Each row is a point. Each copy is the shape, with its points in the same order, turned, moved and blurred by noise. Some copies are also mirrored. Which?

Shape, 6 rows:
|  30 | -38 |
| -23 |  28 |
|  -8 |  -5 |
| -64 |  -4 |
|  80 |  13 |
|   4 |  48 |
Copy 1 (6 x 2):
|  58 |  -4 |
| -19 |  -4 |
|   9 |   3 |
| -17 |  41 |
|  46 | -82 |
| -18 | -38 |
Copy 1 is: mirrored
Copy 2:
|   7 | -44 |
|  -4 |  38 |
|   8 |   6 |
|  46 |  47 |
| -65 | -44 |
| -40 |  34 |
Copy 2 is: mirrored
Copy 3, 6 rows:
|  23 | -34 |
| -38 |   9 |
| -14 | -16 |
| -76 | -29 |
|  69 |  32 |
| -15 |  41 |
Copy 3 is: only turned

Shape:
|   9 |  10 | -33 |
| -64 |   4 |   7 |
| -72 | -22 |   2 |
|  51 | -43 | -35 |
|   0 | -42 |   4 |
|  78 |  25 | -25 |
| -67 | -42 |  19 |
| -39 |  20 |  10 |
|  38 |  44 |  22 |
Copy 1:
| -36 |  26 | -22 |
|   6 | -39 |  16 |
|  17 | -53 | -14 |
|   1 |  57 | -77 |
|  32 |  12 | -31 |
| -26 |  95 | -19 |
|  30 | -50 |  -2 |
|   3 | -10 |  18 |
|  -9 |  66 |  29 |
Copy 1 is: only turned
Copy 2, 9 rows:
| -24 | -20 | -17 |
|  50 |  32 | -35 |
|  65 |  19 | -29 |
| -23 | -64 |  24 |
|  22 | -22 |  22 |
| -83 | -23 |  10 |
|  73 |  17 | -10 |
|  19 |  39 | -28 |
| -60 |  30 |  11 |
Copy 2 is: mirrored

Shape, 9 rows:
| -59 | -69 | -26 |   1 |
|  -9 | -45 | -49 |  -2 |
|  23 | -49 | -37 | -35 |
|   4 | -29 | -44 |  60 |
|  22 |  -6 |  44 |  13 |
|  39 | -51 |  49 | -29 |
|  -7 |  42 |  26 |  15 |
|  -4 |  41 |  -1 | -42 |
|  28 |  50 |  27 | -46 |
Copy 1, 9 rows:
| -31 |  75 |  36 | -29 |
|  -3 |  67 | -13 |   0 |
|  36 |  53 |   7 |  25 |
| -59 |  46 | -29 |  35 |
| -20 | -34 |  19 |  45 |
|  25 |  -9 |  60 |  45 |
| -16 | -49 | -16 |  -3 |
|  39 | -25 | -18 | -15 |
|  54 | -50 | -16 |   8 |
Copy 1 is: mirrored
Copy 2, 9 rows:
|  68 | -33 |  19 | -59 |
|  51 | -48 | -36 | -31 |
|  24 | -80 | -34 |  -9 |
|  23 |   8 | -63 | -32 |
| -53 | -20 |  -2 | -37 |
| -47 | -81 |  -9 | -58 |
| -37 |   5 |   8 |   8 |
| -26 | -38 |  24 |  38 |
| -59 | -42 |  18 |  36 |
Copy 2 is: only turned
Copy 3 (9 x 4):
|  76 |  28 | -15 |  35 |
|  38 |  13 | -27 |  -6 |
|  29 |  28 | -10 | -41 |
|  38 | -44 | -55 |   3 |
|   4 | -43 |  50 |  -3 |
|  26 |  -5 |  73 | -42 |
| -28 | -48 |  29 |  36 |
| -54 |  17 |  28 |  19 |
| -67 |  -7 |  56 |  -4 |
Copy 3 is: mirrored

Shape, 12 rows:
|  28 |  26 | -32 | -22 |  25 |  -1 |
| -69 |   5 | -46 |  20 | -50 | -41 |
|  25 | -53 |  -5 | -38 | -17 |   1 |
|  24 |  49 |  49 |   6 |  -6 |  15 |
| -15 | -24 |  41 | -36 |  12 |  -3 |
| -49 |  28 | -52 | -19 | -68 | -19 |
|  -8 | -11 |  -4 |  11 |  -9 | -49 |
|  22 | -26 |  -7 | -63 |  -5 | -14 |
|  27 |  37 |   4 |  21 | -49 |  36 |
|  15 | -37 | -53 |  -5 |  16 |  -9 |
|  35 |  30 |  12 |  27 |  23 |   4 |
| -68 |  11 |  40 | -11 | -36 |  -1 |
Copy 1:
| -36 |  -5 |   5 |  -3 |  -7 |  22 |
|  49 |  77 |  14 | -19 |  47 |  34 |
|  30 | -12 |  40 |   1 | -24 | -22 |
|  -3 | -31 | -67 |   8 |   8 |  -5 |
|   4 |   8 |  -2 |  -2 |   5 | -61 |
|  34 |  33 |  21 | -30 |  76 |  45 |
|  32 |  40 |  -3 |  21 |  -1 |   2 |
|   0 | -10 |  42 |  10 |   2 | -35 |
|  30 | -48 | -42 | -16 |   7 |  44 |
|   5 |  24 |  51 | -13 | -33 |  10 |
| -18 | -13 | -43 |  11 | -38 |  20 |
|  50 |  31 | -39 | -17 |  60 | -42 |
Copy 1 is: mirrored
Copy 2, 12 rows:
| -40 |  20 | -24 |  23 | -15 | -39 |
| -49 | -47 |  69 | -42 |  18 | -48 |
| -36 |   5 |  24 |  57 |  32 |  23 |
|  34 | -34 | -29 |  25 | -24 | -25 |
|  14 |  18 |  35 |  29 | -13 |  20 |
| -67 | -71 |  56 |   0 |  -9 | -56 |
|  -6 |  -5 |  35 |   4 |  30 | -33 |
| -35 |  19 |  24 |  68 |   6 |  -2 |
|  -6 | -69 | -35 |  18 |   5 | -18 |
| -58 |  26 |   1 |  12 |  29 | -12 |
|  18 |  -6 | -44 |  10 |   4 | -32 |
|  14 | -55 |  64 | -10 | -29 |  -2 |
Copy 2 is: mirrored
Copy 3 (12 x 6):
|  -6 | -12 |  26 | -39 | -25 | -43 |
|  -7 |  95 |  -9 |  39 |   1 | -55 |
|  31 |  -3 |  10 |  19 | -65 |  10 |
|  27 | -42 |   1 |   6 |  44 | -34 |
|  -3 | -26 | -38 |  28 | -31 |  -7 |
|  24 |  75 |  -1 |  29 | -18 | -89 |
| -19 |  24 |  19 |  38 |  -7 | -11 |
|   9 | -17 |  14 |  14 | -75 | -21 |
|  65 |   7 |  22 |  -8 |  30 | -37 |
| -10 |  36 |  21 | -23 | -53 |   2 |
|  -3 | -21 |  28 | -28 |  29 | -18 |
|  16 |  16 | -60 |  54 |  15 | -46 |
Copy 3 is: mirrored
